Rows are points. The points of each table are mixes of a few directions, plus a little noise. How many directions does each table use, and how many do they share? Where both have some left over, give the other angles between the two spaces (their principal angles), to ten degrees, smallest first.

First, 6 rows:
[[  1.1   2.4   0.7]
 [ -0.1  -0.2  -0.1]
 [  0.3   0.7   0.2]
 [  2.6   5.7   1.6]
 [  1.7   3.6   1.0]
 [ -5.7 -12.3  -3.4]]
Second:
[[ 1.3  0.3 -4.0]
 [ 1.2  0.0 -4.4]
 [ 0.4  3.4  5.1]
 [ 2.4  5.1  1.2]
 [-5.3 -8.7  2.1]]
Directions: first 1, second 2, shared 1

First:
[[ -5.1  -5.7   4.7  -8.5  -9.2   3.0  -2.7   6.1]
 [  7.5   0.4   7.4   2.8  -1.2   0.5   3.5  -5.3]
 [  1.4  -1.8   4.7  -1.8  -3.7   1.3   0.6  -0.1]
 [  2.9   1.1   1.3   2.3   1.3  -0.5   1.5  -2.5]
 [ -0.3   2.1  -4.0   2.4   3.9  -1.3   0.0  -0.7]
 [  2.0   1.6  -0.6   2.5   2.4  -0.8   1.1  -2.1]
 [ -3.7  -1.6  -1.2  -3.1  -2.0   0.6  -1.8   3.4]
 [ -4.7   4.0 -12.4   3.5   8.6  -2.9  -2.0   1.5]]
Second (8 x 8):
[[  1.7   0.0   4.9  -5.0   2.2   0.4  -0.1  -1.3]
 [ -2.6  -2.7  -4.7   5.0  -7.7   0.6  -0.4   3.7]
 [  9.7  -0.7   3.6  -0.1   2.7  -1.6   0.2  -3.2]
 [ -1.3  -1.5   1.9  -6.9   1.1   0.3  -2.3   2.2]
 [ -4.7  -1.7  -3.2  -1.4  -2.9   0.5  -1.9   4.1]
 [  3.8   4.0  -4.6   2.6  10.1  -3.1   0.0  -3.3]
 [  3.9   0.4   5.3  -1.5   1.3   0.2   1.3  -2.9]
 [-10.5   2.1  -3.2   7.4  -6.8   2.6   3.3   0.8]]
Directions: first 2, second 4, shared 2

First (9 x 12):
[[  2.5   0.0   2.6   0.5  -1.0   2.7  -0.5   1.7   2.8   0.1  -1.6  -0.3]
 [  0.2   0.0   0.3   0.0  -0.1   0.3  -0.1   0.2   0.3   0.0  -0.2   0.0]
 [ -2.2   0.0  -2.3  -0.4   0.9  -2.4   0.5  -1.5  -2.4   0.0   1.5   0.3]
 [ -5.1  -0.1  -5.3  -0.9   2.0  -5.6   1.0  -3.5  -5.6  -0.2   3.3   0.6]
 [-12.6  -0.3 -13.0  -2.3   5.1 -13.8   2.5  -8.5 -13.9  -0.4   8.2   1.5]
 [  2.5   0.0   2.6   0.5  -1.0   2.7  -0.5   1.7   2.7   0.1  -1.6  -0.3]
 [  3.9   0.1   4.1   0.7  -1.6   4.3  -0.8   2.7   4.3   0.1  -2.5  -0.5]
 [  7.0   0.1   7.2   1.3  -2.8   7.7  -1.4   4.7   7.7   0.2  -4.5  -0.9]
 [  3.8   0.1   3.9   0.7  -1.5   4.2  -0.8   2.6   4.2   0.1  -2.5  -0.5]]
Second:
[[ -2.8  10.0   0.4  -9.1  -3.5 -14.4  -7.0  -9.3   1.2  -0.6   1.1  -3.0]
 [  0.1   1.1  -0.8  -0.6  -1.0  -0.6  -1.9  -0.4   0.3   0.3  -0.1  -0.2]
 [  1.2  -3.4  -0.6   3.4   0.8   5.6   1.7   3.6  -0.3   0.5  -0.5   1.1]
 [ -2.4   6.4   1.3  -6.2  -1.4 -10.5  -2.9  -6.7   0.5  -0.9   1.0  -2.1]
 [  0.9   0.2  -1.7   0.6  -1.4   1.9  -2.6   1.1   0.4   0.8  -0.5   0.3]
 [  0.8  -6.3   1.6   5.1   3.7   6.9   7.1   4.7  -1.2  -0.4  -0.1   1.6]
 [  1.8  -1.6  -2.6   2.4  -1.5   5.4  -2.6   3.3   0.4   1.3  -1.0   1.0]
 [  0.3  -6.2   2.4   4.6   4.3   5.6   8.2   3.9  -1.4  -0.8   0.1   1.4]]
Directions: first 1, second 2, shared 0; angles 60

First:
[[  0.0   0.0   0.0   0.0   0.0   0.0   0.0   0.0   0.0   0.0   0.0   0.0
    0.0   0.0   0.0   0.0   0.0   0.0   0.0   0.0]
 [  0.4  -0.2  -1.2  -0.6   0.1   2.1   0.2  -0.2   0.3   1.1   1.9   0.3
   -0.7  -0.9  -3.6   1.6   2.2   0.6   3.1  -1.6]
 [ -2.6   0.9   7.2   3.4  -0.4 -12.9  -1.0   1.3  -1.8  -6.9 -11.5  -1.6
    4.5   5.2  21.7  -9.9 -13.1  -3.9 -18.7   9.7]
 [  0.7  -0.3  -2.1  -1.0   0.1   3.7   0.3  -0.4   0.5   2.0   3.3   0.5
   -1.3  -1.5  -6.3   2.9   3.8   1.1   5.4  -2.8]
 [ -0.2   0.1   0.5   0.2   0.0  -0.8  -0.1   0.1  -0.1  -0.4  -0.7  -0.1
    0.3   0.3   1.4  -0.6  -0.8  -0.2  -1.2   0.6]
 [ -0.2   0.1   0.6   0.3   0.0  -1.1  -0.1   0.1  -0.2  -0.6  -1.0  -0.1
    0.4   0.5   1.9  -0.9  -1.2  -0.3  -1.7   0.9]
 [  0.6  -0.2  -1.7  -0.8   0.1   3.1   0.2  -0.3   0.4   1.7   2.8   0.4
   -1.1  -1.2  -5.2   2.4   3.1   0.9   4.5  -2.3]
 [  1.2  -0.4  -3.3  -1.6   0.2   5.9   0.5  -0.6   0.8   3.2   5.3   0.8
   -2.1  -2.4 -10.0   4.6   6.0   1.8   8.6  -4.5]]
Second (8 x 20):
[[ -1.0   0.4   2.7   1.3  -0.2  -4.8  -0.4   0.5  -0.7  -2.6  -4.3  -0.6
    1.7   1.9   8.1  -3.7  -4.9  -1.5  -7.0   3.6]
 [  0.5  -0.2  -1.4  -0.6   0.1   2.4   0.2  -0.3   0.3   1.3   2.2   0.3
   -0.8  -1.0  -4.1   1.9   2.5   0.8   3.6  -1.9]
 [  0.5  -0.2  -1.3  -0.6   0.1   2.4   0.2  -0.3   0.3   1.3   2.1   0.3
   -0.8  -0.9  -4.0   1.8   2.4   0.7   3.4  -1.8]
 [ -1.0   0.4   2.8   1.3  -0.2  -5.0  -0.4   0.5  -0.7  -2.7  -4.4  -0.6
    1.8   2.0   8.4  -3.8  -5.0  -1.5  -7.2   3.7]
 [  0.6  -0.2  -1.7  -0.8   0.1   3.1   0.2  -0.3   0.4   1.7   2.7   0.4
   -1.1  -1.2  -5.2   2.4   3.2   0.9   4.5  -2.3]
 [ -1.3   0.5   3.7   1.7  -0.2  -6.5  -0.5   0.6  -0.9  -3.5  -5.8  -0.9
    2.3   2.6  11.0  -5.1  -6.7  -2.0  -9.5   4.9]
 [ -0.5   0.1   1.3   0.6  -0.1  -2.3  -0.2   0.2  -0.3  -1.2  -2.0  -0.3
    0.8   0.9   3.8  -1.7  -2.3  -0.7  -3.3   1.7]
 [  2.1  -0.8  -6.0  -2.8   0.3  10.7   0.8  -1.1   1.5   5.7   9.5   1.4
   -3.8  -4.3 -18.0   8.2  10.9   3.2  15.6  -8.1]]
Directions: first 1, second 1, shared 1

First (9 x 32):
[[ -1.9  -0.9   0.7  -2.1  -5.1   7.8  -3.3   1.6   5.4   5.6   2.4   0.9
    1.2   0.2   1.9   4.8  -2.6  -2.2  -5.0   2.6   1.9   0.2  -6.2   4.9
   -2.8  -1.7   0.2  -4.9  -4.3   1.7   3.9  -1.0]
 [ -4.5  -4.8  -3.2   1.3  -1.9  -3.9   2.8   0.5  -5.1  -3.7  -2.7  -1.3
    4.2   4.1  -5.6  -0.1   0.7   0.5  -0.6   1.6  -6.5  -4.2   4.9  -0.3
    5.8   3.4   0.6  -1.1   1.2   1.2  -1.8  -0.1]
 [  1.7   1.9   0.4   0.8   5.1  -2.7  -1.2  -1.2  -3.5  -1.7   2.7   0.4
   -2.1  -5.0   0.5   0.6   2.4  -1.3   5.0  -1.5   0.8  -1.1   4.4  -4.1
    0.3  -1.4   0.5   4.4   6.2  -7.5   0.0   1.7]
 [ -4.9  -2.4  -3.8   1.2  -2.7  -0.2   0.0   0.4   1.7   0.0  -5.5  -1.4
    1.6   4.5  -2.1  -0.3  -2.9   3.2  -1.9   2.6  -3.8   0.5   0.4   1.8
    2.4   2.8   0.5  -3.9  -3.0   5.1  -3.3  -0.9]
 [  9.4   2.3   6.6  -1.7   0.9  -5.3   8.7  -0.1  -0.2  -3.3   0.4   0.0
   -0.5   3.0   2.1  -8.3   3.8   0.3  -0.5  -5.3   5.2   3.3  -4.3  -1.2
   -2.8  -0.7  -2.8   4.2  -4.3   7.1   0.3  -0.4]
 [ -0.6   3.4  -2.6   2.6   0.3   0.8  -0.8  -1.3   4.9  -0.5  -9.7  -1.0
   -4.0   4.6   1.5  -8.5  -5.4   8.3  -1.5  -0.7  -0.8   7.4  -3.1   2.2
   -2.4   3.3  -1.1  -2.4  -6.6  10.2  -5.9  -2.7]
 [  3.6   5.1   4.3  -0.1   3.2  10.4  -8.8  -1.0  -6.0   2.3  11.8   5.4
   -5.1 -11.4   1.9   1.8   1.0  -6.1   0.0  -3.1   2.6  -3.2  -1.2   0.9
   -5.3  -3.9  -0.4   3.8   7.2 -14.1   9.2  -1.5]
 [ -1.3  -1.4  -1.4   1.4   2.7  -3.6   0.2  -0.6  -6.6  -3.4   1.6   0.0
    0.9  -2.1  -3.4   0.9   2.6  -1.4   3.2  -0.3  -3.4  -4.1   6.6  -3.3
    3.8   0.8   0.7   2.8   6.3  -6.3  -0.4   1.1]
 [ -1.6  -3.4  -1.0  -3.3  -2.4  -3.3   2.4   1.9   9.5   4.4  -1.0  -3.2
    3.8   2.1   3.1   8.7   0.4  -1.4   1.3   4.2   3.9   1.0  -1.6  -1.0
    0.9  -2.7   1.7  -3.0  -2.8   2.5  -2.0   3.8]]
Second (8 x 32):
[[ -3.4  -3.2  -2.9  -1.1  -3.1  -2.9   2.1   1.4   5.3   1.7  -5.6  -2.5
    3.7   7.2  -1.2   2.3  -2.1   2.6  -1.5   3.3  -1.1   1.8  -1.0   1.9
    1.8   1.3   1.0  -4.4  -5.2   7.2  -4.4   0.0]
 [  5.5   4.3   4.4   2.4   0.2   3.5   2.4  -2.1  -1.9  -3.6  -0.1   1.7
   -5.6  -3.9   3.5 -11.3   0.3   1.8  -2.1  -5.2   1.7   2.5  -4.1  -0.3
   -3.5   1.2  -3.7   3.0  -2.1   4.2   2.9  -1.2]
 [ -8.2  -6.2  -4.6   2.1  -4.6   0.2   1.4  -0.1   2.6  -0.7  -2.0  -3.1
    2.3  -4.3   1.0   6.0   0.3  -1.2   0.9   5.3  -4.1  -5.0   4.0  -3.5
    6.6   1.4   0.8  -3.3   2.5  -0.6   0.6   5.6]
 [  6.3  10.3  -0.5  -0.6  13.3  -3.8  -9.4  -0.9  -6.0   1.2  -0.9   3.7
   -4.8   5.7  -4.9  -4.7  -3.0   5.3   5.2  -5.4   1.7   7.6   3.1   2.5
   -7.0  -1.0   2.2   5.6   3.1  -7.1  -7.6  -8.2]
 [  3.4  -0.1   4.0  -0.9  -3.2   2.2   3.8   0.3   0.8  -0.5   2.1   0.6
    0.1  -0.4   2.1  -3.1   1.3  -1.7  -3.4  -1.7   2.3  -0.1  -4.7   1.1
   -1.7  -0.5  -2.0   0.0  -3.4   4.1   3.8   0.0]
 [  3.0  -0.8   4.0  -2.4  -1.8   1.8   1.6   1.1  -0.9   1.1   5.9   1.3
    1.7  -1.3   0.6   2.3   2.5  -4.6  -1.9  -0.8   2.6  -2.3  -2.7   0.9
   -1.3  -2.3  -0.5   0.7   0.0  -2.0   4.9   0.2]
 [  2.2  -2.5   2.9  -5.0  -3.2  -1.1   2.5   3.0   2.8   3.8   3.5   0.1
    5.6   6.5  -1.4   5.5   1.3  -3.6  -3.3   1.2   3.2  -0.4  -4.3   3.8
   -1.5  -2.5   0.9  -2.3  -4.4   2.5   1.6  -1.3]
 [ -8.8  -1.8  -7.2   5.6   2.4   0.1  -4.5  -2.6  -2.6  -2.9  -2.8  -1.8
   -3.0  -9.6   0.3   2.9  -0.7   1.4   6.0   3.3  -6.4  -4.2   9.8  -6.5
    6.4   2.3   1.4   0.7   9.3  -8.3  -1.8   5.0]]
Directions: first 5, second 4, shared 3; angles 80

First:
[[  5.7  -0.9   3.7  -1.8   0.0   4.8  -0.3  -3.5   5.8  -0.6  -4.4   3.8
    1.2  -1.9   5.6  -2.2   6.6  -3.7   2.6  -2.6  -4.1   2.8   2.6  -1.6
   -3.1   0.1  -1.1  -2.4   0.0   0.6  -2.3   1.3]
 [ -4.4   0.7  -2.9   1.4   0.0  -3.6   0.2   2.6  -4.3   0.5   3.3  -2.8
   -1.0   1.4  -4.1   1.6  -4.9   2.9  -2.0   2.0   3.1  -2.1  -1.9   1.1
    2.4   0.0   0.8   1.8  -0.1  -0.4   1.8  -0.9]
 [ -4.8   0.8  -3.2   1.6   0.0  -4.1   0.2   3.0  -4.9   0.5   3.7  -3.1
   -1.1   1.5  -4.7   1.9  -5.5   3.2  -2.2   2.2   3.5  -2.4  -2.2   1.3
    2.7  -0.1   1.0   2.0  -0.1  -0.5   1.9  -1.1]
 [  5.2  -0.8   3.4  -1.8   0.0   4.2  -0.2  -3.2   5.3  -0.4  -3.9   3.3
    1.2  -1.7   5.0  -1.9   5.9  -3.4   2.4  -2.4  -3.7   2.6   2.4  -1.4
   -2.8   0.1  -0.9  -2.2   0.0   0.5  -2.0   1.1]
 [  2.3  -0.3   1.5  -0.7   0.0   1.8  -0.1  -1.3   2.3  -0.2  -1.7   1.4
    0.4  -0.7   2.1  -0.8   2.5  -1.4   1.1  -1.0  -1.6   1.1   1.1  -0.6
   -1.2   0.0  -0.4  -0.9   0.0   0.1  -0.9   0.5]
 [ -2.0   0.3  -1.4   0.7   0.0  -1.7   0.0   1.2  -2.1   0.2   1.5  -1.3
   -0.5   0.7  -2.0   0.8  -2.3   1.3  -0.9   0.9   1.5  -1.0  -0.9   0.5
    1.0   0.0   0.4   0.8   0.0  -0.2   0.8  -0.5]
 [ 13.8  -2.0   9.1  -4.4  -0.1  11.5  -0.5  -8.4  13.9  -1.4 -10.5   8.9
    2.9  -4.4  13.3  -5.3  15.7  -9.1   6.6  -6.3  -9.9   6.8   6.3  -3.6
   -7.4   0.2  -2.5  -5.7   0.2   1.3  -5.5   3.1]
 [ -6.9   1.1  -4.5   2.1   0.0  -5.7   0.3   4.2  -7.0   0.7   5.2  -4.5
   -1.4   2.2  -6.7   2.6  -7.9   4.5  -3.3   3.1   4.9  -3.4  -3.1   1.9
    3.8  -0.1   1.3   2.9  -0.1  -0.6   2.7  -1.5]
 [ -8.9   1.4  -6.0   2.9   0.0  -7.5   0.4   5.4  -9.0   1.0   6.8  -5.8
   -1.9   2.9  -8.6   3.4 -10.2   5.8  -4.2   4.1   6.5  -4.3  -4.0   2.3
    4.9  -0.1   1.6   3.7  -0.2  -0.8   3.5  -1.9]]
Second:
[[  8.4  -7.4  -6.6   1.5  -9.5  -7.2   2.1  -2.5   2.3   0.9  11.0  -5.2
   -3.7  -0.6  -1.0   2.6  10.2  -2.6   0.4  -1.3  -9.7   1.5   2.7   1.1
   -0.7   2.8   4.7   0.5   5.6  -4.7   2.9  -7.8]
 [ -4.1   2.7   5.5   0.7   2.9  -0.1   0.6  -2.0   3.0   2.0 -16.6  -2.6
    1.0   2.5  -3.7  -1.3  -1.4   3.0  -2.0   5.5   7.6   2.0  -0.4  -1.0
    0.9  -3.6   1.1   3.1   2.1   5.0   1.6   4.8]
 [ -9.0   7.1   3.2   1.1   6.6   3.0  -2.8   5.1   4.0   0.6  -3.5   1.1
    0.4  -3.9   1.1   0.3  -5.8   1.9  -1.8   1.0  -1.1   1.6  -1.5   0.5
   -4.5  -4.2  -4.5  -1.2  -2.1   1.9  -0.5   1.9]
 [  7.5  -5.2   5.0   2.4  -4.7   2.3   5.4  -6.3  -3.8  -0.1  -2.3  -0.2
   -0.8   0.2  -1.2  -0.8   0.1   6.1  -3.7  -0.8   6.2   1.2   3.2  -1.1
   -1.6   4.5   9.0   0.0  -1.7  -1.5  -1.7   1.6]
 [  0.4  -0.9   6.7  -4.0   3.8   0.8  -0.6  -0.3  -3.0   0.0  -5.0  -0.1
    0.2   4.3   1.5  -4.5  -3.4   4.1   1.8   5.7   5.2   4.4   3.6  -1.6
    3.5   3.2   4.8   1.4  -0.7   4.0  -3.5   6.1]
 [ -6.9   4.4  -2.4  -2.4   3.5   0.2  -7.5   7.0   0.1  -2.1   2.7   0.0
    2.1   0.1   1.2  -0.9  -1.3  -0.4   4.7   4.7  -6.1   2.8  -2.2  -0.5
    0.3  -1.7  -5.4  -1.2  -5.0   0.9  -0.8   1.8]
 [ -4.5   4.4   0.6  -1.8   6.0   4.9  -1.7   3.0  -2.9  -1.6   0.8   5.8
    2.4  -0.4   2.8  -0.9  -6.5  -2.1   1.4  -3.0   3.5  -3.9  -2.7   0.1
    1.3  -1.2  -6.0  -1.7  -3.9   1.4  -2.3   2.4]
 [  7.0  -4.9  -7.4   2.2  -8.4  -1.1   2.0  -3.7  -3.1  -1.7   6.5   0.1
    0.7  -0.1  -2.0   2.9   6.3  -3.1   0.6  -4.8  -2.1  -4.4  -2.1   0.1
    0.8   1.9   0.3  -0.8  -1.1  -5.0   2.2  -5.0]
 [  1.0  -0.3  -4.5   0.5   0.0  -2.5   2.4  -0.1   3.4   2.0   6.7   1.2
   -2.2  -2.2   1.4   2.4   1.7  -7.0  -1.1  -6.6  -3.2  -5.0  -0.7   2.4
    0.0  -1.7  -3.8  -0.1   6.7  -1.5   2.1  -6.0]]
Directions: first 1, second 6, shared 0; angles 80

First, 8 rows:
[[  4.3  -8.7  21.3   2.3   9.2   3.0  -8.7  -1.8 -12.1   4.1  -6.4  -5.1
   -3.6   8.2  12.7   5.1   6.4   1.7  -1.4   7.6   5.7  -6.4  13.7  -1.7
   13.0  13.5  -8.6 -12.7  -7.2  -2.0 -14.5  -6.6]
 [  1.0  -1.4   3.6  -0.3   1.4  -0.2  -2.0  -0.1  -2.6   1.7  -2.0  -2.1
    0.0   1.9   2.5   1.9   1.5   1.1  -0.4   1.6   1.1  -0.9   2.6   0.1
    2.2   1.1  -1.3  -4.2  -0.6  -0.7  -2.7  -1.6]
 [ -1.1   0.2  -2.0   1.5  -0.7   1.5   1.6  -0.5   2.4  -2.7   2.5   3.3
   -1.4  -1.8  -1.6  -2.6  -1.4  -2.2   0.4  -1.4  -0.6   0.5  -1.4  -0.1
   -0.7   1.6   0.6   5.9  -0.7   1.5   1.9   1.8]
 [ -1.4   1.1  -4.1   0.8  -1.7   0.8   2.4  -0.3   3.2  -2.6   2.7   3.4
   -0.5  -2.4  -2.7  -2.8  -2.2  -2.1   0.3  -2.1  -1.1   0.9  -3.0   0.0
   -2.3  -0.2   1.4   6.4   0.3   1.2   3.1   2.3]
 [  0.0   3.8  -6.3  -3.7  -2.9  -4.3   1.1   1.7   1.4   3.0  -1.5  -3.6
    3.9  -0.7  -3.2   2.5  -0.1   3.3   0.0  -1.1  -1.3   2.4  -3.8   1.1
   -4.6  -9.2   2.8  -4.5   4.6  -1.7   3.4   0.2]
 [ -1.5   1.8  -5.4   0.3  -2.0   0.2   2.7   0.0   3.4  -2.3   2.6   2.6
    0.3  -2.6  -3.5  -2.5  -2.1  -1.4   0.5  -2.3  -1.4   1.4  -3.6   0.2
   -3.1  -2.1   2.1   5.5   1.0   1.0   4.0   2.2]
 [ -0.9   3.3  -6.9  -1.7  -3.2  -2.3   2.2   0.9   3.1   0.5   0.7  -0.3
    2.3  -2.0  -3.8   0.2  -1.2   1.1   0.4  -2.1  -1.6   2.1  -4.5   0.8
   -4.7  -6.4   2.8   0.7   3.4  -0.3   4.5   1.4]
 [ -0.5  -0.5  -0.2   1.2   0.2   1.0   0.6  -0.3   1.0  -1.7   1.3   2.0
   -1.0  -0.8  -0.5  -1.6  -0.6  -1.3   0.3  -0.6  -0.1  -0.1  -0.3  -0.4
    0.1   1.6  -0.2   3.1  -0.9   0.6   0.5   0.7]]
Second (11 x 32):
[[  0.1   4.5   2.9  -1.3  -4.1   4.2  -1.1  -4.1   3.0  -2.1  -0.9   2.7
    2.0  -2.7  -1.6   0.8  -2.9  -4.5   3.0  -5.6  -8.0   2.6   5.5  -2.1
   -2.3   2.5  -3.5   6.9  -5.2  -2.2   0.6   3.6]
 [  0.0  -2.0  -4.9  -0.6   1.8  -4.2   2.4   3.8  -0.2   1.0   1.1  -2.3
    1.0   1.2  -1.6   0.2   2.3   3.1  -2.0   2.1   4.0  -0.9  -4.8   1.8
    0.1  -5.2   3.4  -3.8   4.4   0.9   0.7  -1.4]
 [  0.6   0.6   0.1  -1.0  -1.4   4.3   3.9  -0.8   6.1  -7.3   3.7   5.5
    4.0  -2.9  -6.4  -0.9  -0.4  -7.1   1.6  -7.4  -7.5   1.1   4.8  -1.2
    0.1   2.1  -2.7  13.4  -6.5  -0.9  -1.1   5.1]
 [  0.8   0.5  -3.1  -2.2  -1.2   1.8   5.5   1.3   6.7  -6.8   4.0   4.0
    5.8  -2.6  -8.2  -0.2   0.7  -5.6   0.8  -7.3  -6.6   1.2   2.6  -0.2
   -0.7  -2.0  -1.0  11.5  -4.1  -1.1  -0.3   4.8]
 [ -2.9   3.0   3.7   5.4  -3.3   6.2  -4.1  -6.7  -0.8  -0.7   0.3   6.0
   -8.7  -2.9   5.8  -5.7  -6.9  -3.2   2.6   1.1  -0.5   1.1  -0.3  -2.6
   -1.9  10.5  -1.5   6.0  -2.7   2.6   3.9   1.1]
 [  2.5   0.7   7.6  -2.9   0.8  -0.7  -4.6  -1.0  -4.2   4.6  -5.7  -5.5
    2.7   3.1   3.7   6.0   2.4   2.3   0.3   0.8  -1.8  -0.3   6.8  -0.6
    2.1  -0.3  -3.7  -9.1  -1.8  -3.8  -4.9  -2.2]
 [  1.1  -6.3   1.7   1.5   5.6  -1.7   0.9   3.5  -3.0   0.0   1.2  -1.5
   -1.1   3.3   1.6  -0.1   4.3   1.9  -2.6   4.2   6.3  -3.5  -0.6   1.3
    5.3   1.3   0.6  -4.0   1.1   1.5  -4.2  -3.0]
 [ -0.8   1.5  -8.6  -2.0  -1.3  -4.8   2.9   3.3   1.9   1.5   0.8  -2.2
    2.5  -0.7  -3.7   0.3   0.2   3.2  -1.1   0.1   1.4   1.2  -6.7   1.9
   -3.8  -8.8   4.6  -2.7   5.9   0.4   4.0   0.0]
 [  1.6  -3.4  -0.4  -1.8   3.6  -3.9   1.1   4.0  -1.9   1.7  -0.7  -4.2
    2.7   2.9  -0.5   2.9   4.4   3.2  -2.2   2.3   3.4  -1.8  -0.4   1.6
    2.7  -4.2   1.0  -6.4   2.3  -0.7  -3.2  -2.4]
 [  1.5  -4.0   4.0  -0.1   4.2  -2.5  -1.9   2.2  -4.9   3.4  -2.3  -4.5
   -0.4   4.0   3.7   2.7   3.9   3.8  -2.0   4.6   5.0  -2.7   1.1   0.9
    4.2  -0.1  -0.4  -9.2   1.5  -0.3  -4.4  -4.0]
 [ -4.5   5.0  -2.7   5.2  -4.8   1.2  -5.0  -5.3  -2.7   4.7  -1.4   2.2
  -10.5  -2.7   7.3  -5.8  -8.1   2.7   1.6   5.1   4.2   2.1  -8.3  -0.9
   -5.8   4.0   3.4  -2.3   5.2   3.7   8.8  -1.5]]
Directions: first 2, second 4, shared 2
